Rows are points. The window is the flat piece filled in between its corners: a triangle in 3 columns, a solid with four corners in 4, and so on. A path goes straight from each point to the next, and from the last back to the first. After which points does the path pass through the window?

Window:
-23; 20; 20; -59
-26; 71; -3; -32
8; -78; 18; 6
16; -79; -21; -22
Path:
(1): 42; -65; 1; -37
(2): 51; -38; -7; -19
(3): -21; -77; -28; -11
(4): -37; -105; 11; 20
(5): 40; -35; 19; -15
(6): 25; -35; -1; -18
(7): -46; -17; -36; -40
(8): -53; -1; 10; -50
(9): 21; 6; 20; -44
(10): 30; 3; 2; -19
(11): -56; -2; -41; -54
(12): -18; -56; 7; -21
Through the window after points: 4, 6, 8

Window, 6 rows:
10; -41; 28; 14; -61; -21
63; -61; 19; -79; -38; 66
-79; 9; -51; 17; 34; 34
21; -31; -18; 21; 12; -52
0; 40; -4; 57; -5; -20
6; -32; 41; -49; -10; 4
Path:
(1): 41; -42; 13; 24; 17; 8
(2): -57; 42; 0; 8; -32; -64
(3): 39; -23; -16; -62; -2; -26
(4): -12; -40; 44; 42; -12; 9
(5): 27; -47; 28; -9; 68; 66
(6): -14; -30; 12; -42; -24; -7
(7): 18; 26; -14; -84; 17; -33
(8): -45; -51; 14; 29; -11; 52
(9): -3; -93; 38; -6; -19; -5
(10): 41; 60; 1; -18; -75; 0
(11): 29; -23; 3; -78; -53; -3
(12): 53; -65; 23; -35; -23; 69
(13): 82; -34; 18; 55; 18; -11
(14): -23; -22; 18; -7; -68; -13
(15): 0; -9; -30; -1; -36; -22
(16): -12; -26; 32; 20; 11; 19
Through the window after points: 3, 7, 9, 11, 13, 15

Window, 8 rows:
-84; -18; -2; 16; 32; -64; -8; 49
-7; 15; -12; -32; 7; 46; -30; 11
-2; 0; 45; -11; 57; 15; -6; -28
28; 67; 58; 22; -100; -39; -28; 116
-46; 19; 7; -40; 35; 60; 50; 24
9; -12; -18; -27; 12; -19; 23; 0
-46; 18; -3; 31; 0; 24; 42; -24
41; 99; -24; 94; 68; 1; 50; -53
Path:
(1): -34; 52; -8; -9; -3; 2; 12; 1
(2): 20; -14; 11; 109; -19; 14; 45; 35
(3): 32; -5; -5; 74; -18; 22; 22; 20
(4): 7; 92; 5; 12; 60; 8; 32; -44
(5): -18; 18; -3; -24; 20; -34; -1; -16
(6): 25; -1; -3; 9; 10; 12; 33; 19
(7): -32; -41; -21; 74; -12; -4; 2; -5
(8): 15; 69; 0; -39; 47; 14; 8; 4
Through the window after points: 5, 7

Window, 9 rows:
24; -9; -18; 33; 43; 16; 35; -19; 42
9; 6; 26; 71; 32; 24; -22; 44; -28
-8; -40; -56; -89; -47; 42; -18; -75; -54
45; -26; 8; 5; 30; 46; -30; 20; 79
64; -60; -52; -53; -62; -21; -19; -49; -75
21; -8; 58; -10; 29; -4; 21; 24; -2
48; 24; 58; 48; 41; 7; -34; -31; 35
-21; 1; -57; -28; -121; -61; -48; -38; -8
9; -32; -3; -2; 100; 1; -33; -2; 34
Path:
(1): 37; 28; -62; -10; -5; 0; -20; -50; -10
(2): 21; -75; 27; -20; -62; -21; -37; 4; 0
(3): 23; -61; 39; 26; 52; 12; -24; 1; 35
(4): 22; 37; -20; -5; 59; 24; -5; 14; -11
(5): 47; 4; -30; -22; 7; 2; -2; 10; -42
(6): 9; -75; 3; 10; 15; -10; -37; -69; 41
(7): 32; -70; 11; -2; 1; -5; -12; -20; 24
(8): 11; 18; 1; -35; 7; 34; -8; 1; -9
Through the window after points: 1, 5, 7

Window (9 x 9):
-3; 27; 18; 13; 22; -16; 30; -21; -35
-15; 8; 7; 52; -29; -5; 30; 56; -2
-31; -26; -9; 42; 21; -18; 51; -37; -10
9; 20; 38; 52; -20; 0; -9; 5; 16
-53; -13; 20; 27; 68; -11; 32; -18; -19
-10; -7; 6; 20; -26; -36; -21; 23; -2
-13; 43; -9; 31; -30; 14; -26; 11; 5
21; 9; -24; 20; 2; -25; -6; 41; 39
-6; -33; 26; -121; -4; 35; -12; -53; 47
Path:
(1): -7; 29; -11; 6; -33; -30; -2; -5; 36
(2): 1; -10; 3; 7; 23; 15; 1; 13; 0
(3): -4; 1; 3; 25; -5; 0; -40; 23; -26
(4): -26; 52; -2; 28; -41; -10; 50; -8; 50
(5): -50; 53; 36; 5; -5; -38; -9; -8; 32
(6): -2; -49; -13; 36; 11; 18; 44; -22; -35
(7): 13; -43; 23; 78; -1; 9; -4; -16; -20
(8): -59; 57; 14; -21; 36; -26; 35; 11; 22
Through the window after points: 1, 3, 7

Window, 11 rows:
53; 40; 65; 4; 29; 62; -10; 27; 44; 48; -3
-6; -3; -44; -17; -23; -24; -30; 19; 15; -32; -32
-35; -32; -45; 21; -56; 41; 4; 8; 51; 8; -22
-85; -38; 4; 77; 41; -42; -38; -8; 38; -17; -29
-67; 15; 81; 28; 42; 34; 46; -25; -95; -84; -6
-81; 71; 47; 35; 4; 57; -17; -37; -57; -51; -27
-31; 19; 27; 28; 31; 26; -18; -96; -45; -77; -5
79; 45; 43; 17; -29; -24; -5; -9; 3; 43; 36
-17; 0; -80; 50; 19; -30; -9; -34; -18; -5; -41
-20; -63; 11; 22; -35; 5; -31; 25; 6; 19; -80
89; 69; 25; 19; -33; -22; 31; -18; 20; -21; -46
Path:
(1): -6; -19; -10; 114; 26; 81; -24; 10; -48; -32; 5
(2): -68; 7; 21; -39; -14; -24; 2; -32; 23; -9; -30
(3): 27; 11; -8; -10; -8; -33; -11; -55; 29; 28; -39
(4): 14; 30; 0; 37; 3; 14; 1; 15; -3; -24; -24
(5): 18; 18; -31; 87; -26; 28; -3; -1; -58; -53; 28
(6): -58; 4; 14; 5; 21; 7; -10; -28; 3; -24; -58
(7): -32; 26; 11; 10; 17; -8; 9; -53; 1; -12; -17
(8): -4; -4; 6; 77; 12; 11; -32; 2; -15; -15; -23
Through the window after points: 3

Window:
26; -19; 12; -22; -9; 21; 3; 1; -48; 58; -28; -18
-48; -25; 11; 56; -20; 99; -73; 14; -40; -33; -34; -51
53; -38; 4; 18; -24; -7; -37; -42; 5; 2; -54; 0
-75; -9; -32; -57; 23; -6; -21; -5; -12; 12; 4; -9
-28; 25; 16; 86; 9; 10; 8; -8; -54; -24; 48; 63
53; 14; -33; -37; 38; 28; 8; 39; 23; -14; -38; 0
9; -18; 15; -41; -6; 32; -17; -29; -20; 25; 80; -18
-35; 56; 1; -117; 70; 58; 91; -28; -45; -86; 59; -106
-39; 90; 64; 41; -40; 30; -15; -35; -23; -29; 58; -53
25; 1; -19; 54; -6; 25; 2; -45; 26; 49; -14; -4
28; -36; -1; 14; 51; -33; -13; 9; -7; 40; 10; -17
43; -5; -60; 33; -31; -17; 0; 7; -8; 7; -8; -16
Path:
(1): 12; 7; -49; -14; 32; -7; 2; -23; -31; 21; -9; -15
(2): 38; 74; 6; 13; 56; -29; -23; -17; -96; 21; -69; -18
(3): -9; -51; -8; 32; -50; 62; 7; -28; 58; 23; 38; -11
(4): 12; -34; 34; -12; -10; 15; 11; 17; -6; -10; 7; 12
(5): -19; 40; -85; -12; 32; 5; -42; -43; -48; 76; -10; -70
(6): 40; 20; -91; 0; 78; 6; -16; -19; -26; 9; -8; -5
(7): 5; -63; 105; 18; -91; 3; -16; 2; 14; 10; -26; -24
(8): -37; 4; 10; 27; -15; 21; 1; 12; -19; -6; 30; -20
(9): 38; 16; 7; -13; 31; 34; -58; -82; -49; 4; -19; -39
(10): 6; 36; -9; -17; 33; 12; -54; -30; -49; 22; -34; 19
(11): 5; -50; 11; 29; -15; -6; 36; 10; 40; 0; 50; -58
(12): -2; -27; 36; -5; -14; -7; 27; -47; 3; -14; 52; -22
(13): 7; 105; -40; -25; 48; 50; -18; 32; -61; 32; -13; -33
(14): 13; 52; -37; 32; 36; -63; -72; -43; -42; 21; 10; -11
(15): 19; -65; 24; -7; 8; 42; 34; 16; 13; 22; 5; -17
(16): 21; 7; 96; 4; -31; 50; 30; 33; 65; -38; 35; 13
Through the window after points: 2, 4, 6, 10, 14

Window, 14 rows:
61; 29; 2; 5; 61; 74; -13; -22; -35; 10; 24; -42; -15; -40
-11; -7; -57; -36; 41; 47; -19; 24; 16; -35; 3; -44; 74; -81
6; 11; -15; -67; 14; -31; 46; 5; 43; 30; -21; -34; 3; 65
-2; 10; -69; 8; -49; -29; 48; 2; -15; 52; -13; -4; -13; -26
-78; -8; -6; 14; -35; -20; -44; -3; -69; 1; 65; -12; -28; -14
-14; 75; 0; -35; -8; -34; 30; -17; -58; 49; 7; -74; 40; -36
11; -66; 28; -14; 2; -28; 3; -14; 0; 85; 32; -1; 11; 19
-8; -49; 4; 6; -30; -6; 55; 90; 50; 52; 46; -9; 48; -43
-30; -27; -11; -50; 81; 13; -3; 27; -12; 48; 25; -29; 0; -37
55; -37; -15; -10; 37; -38; 3; 48; 34; -35; 25; -21; 13; -41
0; 27; 11; 64; 62; 29; -21; 61; 34; -22; -24; -13; 57; -26
-32; 15; -8; -2; -29; -11; -53; 67; -38; -21; -30; -3; 2; -6
6; -31; 3; -9; -5; -22; 38; -16; -56; -8; -20; -6; -32; 39
-4; 72; -49; 11; 32; 28; -3; 17; -61; 44; -6; -89; 61; 8
Path:
(1): -11; -3; -3; -5; 13; -3; 15; 30; -9; 33; -11; -49; -2; -20
(2): -26; -35; 0; 16; -48; -10; 28; -7; 22; 32; -39; -76; 13; -18
(3): 12; -5; -31; -12; 3; -22; 18; 13; -21; 54; 28; 16; 2; -8
(4): 13; 6; -9; -19; 7; 0; -2; 24; -16; 27; 30; -7; 15; -9
(5): -41; -32; 10; 29; 5; -34; 16; 13; -12; 36; -24; -55; -3; -2
(6): -8; -32; -6; 9; 7; 11; -16; 49; 3; 44; -3; -56; 12; -13
(7): -9; 39; -41; -34; 37; 4; 13; -35; -30; -70; 50; 57; 16; -38
(8): -5; -5; -52; 15; 36; -29; 37; 15; -67; 37; -4; 44; 71; -4
(9): 3; 10; 32; -59; -36; 18; -13; -9; 10; 3; 17; -121; -76; -12
(10): -47; -38; 9; 1; 31; 13; 4; 0; -22; 7; -10; -83; -46; -85
(11): 47; 34; -70; -12; -31; -25; 21; 25; 0; 22; 20; 38; 63; 30
(12): 33; 13; -42; -32; 15; -5; -10; 12; -6; -27; 19; 43; 76; -1
Through the window after points: 2, 10

Window (14 x 14):
20; 29; -20; -57; -55; -10; 10; -13; 33; -14; 3; -54; -51; 65
52; -33; 34; 93; 40; 37; -51; -50; -9; -11; -50; 12; 26; 13
18; 8; 38; 60; 15; 62; -35; -83; 16; 74; -14; -21; -34; 16
-6; -1; -18; -9; -45; -86; 102; -60; 41; -45; 33; 24; 36; -61
41; -46; 40; 42; 78; 1; 36; -48; 27; -14; -49; -22; -25; -24
-24; 83; -20; 14; 53; -7; -4; 15; -20; 3; -13; 24; -7; -29
8; -5; -11; -25; -56; -33; 92; 33; 11; -14; 77; 1; -26; 9
88; -16; -21; -71; -42; -33; 84; 5; 10; -1; -14; 8; -7; -40
86; -12; -33; 23; 3; -77; 64; -53; 18; -31; 52; -15; -6; -50
-63; 30; -15; 0; 62; -54; -14; 6; -95; 45; -27; -16; 26; -21
34; 37; -33; -19; 18; -56; 115; 13; 11; -12; 28; -22; 85; -24
58; 9; 105; 43; 39; 4; -22; -65; -4; -8; -10; -14; 3; -19
-65; 28; -32; -44; 12; 9; -40; 19; -4; 15; 49; -34; 17; -33
-22; 52; -30; -21; -73; 49; 34; 4; -27; -24; 28; -75; -30; -9
Path:
(1): 10; -28; 3; 31; 36; 8; 22; -52; -52; -15; 19; -2; 8; 3
(2): 62; 19; 37; 35; -15; -14; -7; 15; 121; 0; -76; -18; -8; -33
(3): 5; 2; 7; 29; -14; -39; 12; -23; 33; 21; -13; -33; 8; -37
(4): 27; 22; -6; -3; 15; 9; 26; -35; -16; -20; 5; -11; 9; -6
(5): 34; -9; -18; -44; 89; 8; 57; -35; -22; 1; -2; -12; 26; 59
(6): 7; 26; 22; 46; -31; -23; -10; 4; 5; 8; 7; -26; -15; -66
(7): 15; 24; 30; 40; 7; -35; 4; -7; 20; 5; -31; -26; 10; 4
(8): -36; 4; -48; -91; 42; 27; 15; -37; -109; 12; 55; -9; -21; -46
(9): 15; 35; -1; -1; 39; 69; 22; -58; -35; -26; 19; 24; 3; -32
(10): -13; 46; -6; 27; 12; -51; -6; 21; 16; 37; -20; -18; -18; -2
(11): -10; 26; 27; 35; 1; -19; -2; 11; -11; 17; -14; -19; 12; -23
(12): 63; -9; -39; -42; 50; -9; 50; -98; 33; -9; 17; 13; -39; 19
(13): 8; 20; 36; -23; 73; 33; 48; -91; -9; -3; 15; 18; 8; -12
(14): 23; 19; -14; 41; -44; -67; 9; 35; -13; -1; -18; -40; 4; -21
(15): 18; 0; -17; 0; -20; -62; 44; 10; 7; 16; 22; -21; 15; -38
(16): 7; 46; -11; -64; -2; 29; 67; -67; 13; -48; 15; 0; -18; 6
Through the window after points: 1, 7, 9
